Each row of a before or after table is a point. The points were changed in one or more steps. Then noise was added and the rows were shuffled. The steps act on how far a point lies along the listed directions, d1 being the first. What was done? A step turns or swaps two directions, mirrors them in a line or flattens them onto one, adds a multiple of one to another, or multiplies one. Angles are multiples of 10 degrees, from the lower direction toward the higher: turns from -170 to 170, lines from 10 to 170 but not 90. Use the fewest steps. Two steps may share a direction if one is a turn and the other turns, adds or multiplies; they go together, in the order done. Otherwise the lowest direction goes first.

Directions:
(1): [-45  12  46]
(2): [ 40 -24  46]
(3): [-25 -60  -9]
Before (11 x 3):
[[ -9   0   1]
 [ 13  -2 -14]
 [ 11  18   0]
 [ 11  -8  -4]
 [ 22  20  10]
 [  5  -3 -18]
 [  2  48  19]
 [ 27 -11  22]
 [  7   4 -21]
 [  5  -1 -21]
 [  2  -4  -4]]
After:
[[ -5  25 -24]
 [ 59 -25  62]
 [ -2   7   2]
 [  7  17  -2]
 [-10  26 -19]
 [ 40 -19   4]
 [ -6  25 -12]
 [ 14   0 -14]
 [ 15   6  17]
 [ 15 -34 -40]
 [-11  -1  -5]]
Steps: mirror d1 and d3 in the line at 40 degrees; multiply d2 by 2.5

Directions:
(1): [-10 -52 -33  18 -22 -44]
(2): [ -8 -60  39 -14  28  25]
(3): [ 59 -12  19  38 -32  17]
(4): [  3   4  44 -43 -41 -35]
(5): [ 48 -11 -38 -51  13   4]
(6): [-26  -9 -21 -17 -51  51]
Before:
[[-12  44  17  43 -38   5]
 [-16  -5 -21 -25 -15   3]
 [-12   6  27  25 -21  40]
 [ 13   4  35 -40  13 -16]
 [  0 -21   5  -8  37   7]
 [-13  -2  -4 -11  -8 -27]
 [ -7 -31   7 -14 -14 -28]
 [ 14 -29  15  24   7 -12]
 [ -7  25 -33  11 -27  24]
 [-10   2   1  24 -60  -4]
 [ 19 -15  -3  27 -31  -4]]
After (11 x 6):
[[-20 -30  21  13  22  15]
 [ 16 -12 -18  -1 -20  -3]
 [ -7   2 -12  -9 -24 -16]
 [ -5 -19  -3 -16 -27 -18]
 [-17  15  41  -2 -16 -22]
 [ 26  51 -20 -27 -23  27]
 [ 30   9   5 -27  17  33]
 [ 10  -3 -13 -10   9 -27]
 [ 34  14 -32 -30 -28  -5]
 [ 29  23 -30   0  18  -8]
 [-10 -31   2   7 -15  20]]
Steps: turn d1 and d5 by -30 degrees; turn d5 and d6 by -120 degrees; add -0.5 times d4 to d2; multiply d3 by 0.4

Directions:
(1): [ 21  -3 -60 -14 -28   2  22  19]
(2): [-31  46 -14  -8 -26   6  -5 -43]
(3): [ 20 -28   8  13 -34 -46  -2 -34]
(4): [-19  28 -17  23  16 -53  -6  28]
Before (14 x 8):
[[  5   5   8 -13   0  34   2   1]
 [-10 -15  23   4  19  -2  -6  19]
 [ 11  25 -55   3 -20 -25   2  23]
 [ 16  -2  -6  11   7  -5   1  14]
 [  1 -18  -4  -4   6 -18   8  11]
 [-28  24 -28   2   4 -17   0   7]
 [ -6  20 -60   2 -28 -44  -3  20]
 [ 19  -7   8   2  -3   5   0   1]
 [  1  13 -41  -3  -7 -15   8  18]
 [  6  -4  27   5  14   1  -3  11]
 [ -1   8  28   1  -4   0 -10  -8]
 [  3 -19  15   1   1  13   1  -2]
 [  1  13 -32   6  14 -30   2  31]
 [  5  13   1   8  -4 -22   0  21]]
After:
[[  4   6  13   2 -19  -6  -1 -22]
 [-14  24  13  10   7 -16 -10   2]
 [ 19  -3  -2 -16  22  54   0  38]
 [ 17  -4  13 -11 -13  22   5   4]
 [ 13 -15  12 -21  12  46   3  -2]
 [ 13  -1   8   5 -17 -22  -3  -1]
 [-11  -9  16  -4 -20  -1  -5 -29]
 [  4 -34  15  -5  22  19   2  16]
 [  7   9   1   0  -3  21  -1 -11]
 [  2  -4   2 -14  20  38   3  21]
 [ -8  -4  -7 -19  -6  12  11 -11]
 [-14  10  -5   6 -12 -11   0 -12]
 [  1  18  -6   2  -9  -1  -1  -5]
 [ 16 -27  -9 -25  16  55   1  47]]
Steps: turn d1 and d3 by -80 degrees; turn d2 and d4 by 150 degrees

Directions:
(1): [ 18  15 -15   0 -36  46  46  10  15  49  20]
(2): [ 18  -4  33  34 -28 -10 -28 -37  60  14 -13]
(3): [-13  15  57  15 -14   1 -19  -3 -58  38  12]
Before:
[[  6   1  -2   1 -14  15  14   2  -3  14  -2]
 [-14 -13 -15 -11  32 -16   0   5 -17 -32 -13]
 [ -5  14 -10  -2  -7   5   2   4  -9  -1  -5]
 [  6   3  22  11 -20  -2   2 -13  -2  16  -1]
 [ 27  -2  -3  26 -32  17   7 -15  60  25  17]
 [ -7  -2 -23 -22  12   6  19  23 -24   1   7]
 [  6  -3 -30 -13   6  -2  -2  -1  13 -25  -9]
 [ -8  -3 -34 -18   5   5  19   2   4 -17   7]
 [ -2   8   4 -10   4   0   3   2 -11  -5   0]
 [  4 -14 -46  -4  -2  16  30  -2  45  -8  -6]
 [ -7 -15 -22  -6  -2  -3   1  -5  16 -20 -13]
 [  0 -15 -32 -10  20 -15  -3  -7  15 -32  -2]
 [ -9  -2   6   2   9  -6  -5   4  -7  -3  -3]]
After:
[[ -1  13  -4 -11   1   5  13   6  -2  -1  -1]
 [  1   9  15   3 -11   5 -13  -2 -38  14   5]
 [-13  -5  16   6 -15   2  -5  -7 -22  10  -5]
 [  3 -11  -8  -2   4  -9  -5  -2   3 -16 -14]
 [  1 -18  31  31  12 -43 -57 -29  24 -31  -5]
 [-22   6   6  -7   1   1   1  -4 -37   1  13]
 [ -9   0 -16 -22  13   4  13  22 -29   2   7]
 [  9  -8  -4   3  -3 -12   4 -14  26 -15 -13]
 [-26  -7  38  10  11 -19 -32 -12 -39  -2  -5]
 [ -5  12 -13  -4  -4  -1  -1   2  -2  -6  -7]
 [  0   6   2   1  -4  10  11  12   4  10   4]
 [ -5   6  18   4  -8   4  -3  -5 -40  27  19]
 [ -3   9   5  -3  -7  22  29  13 -34  29  11]]
Steps: turn d1 and d3 by -160 degrees; add -0.3 times d2 to d1
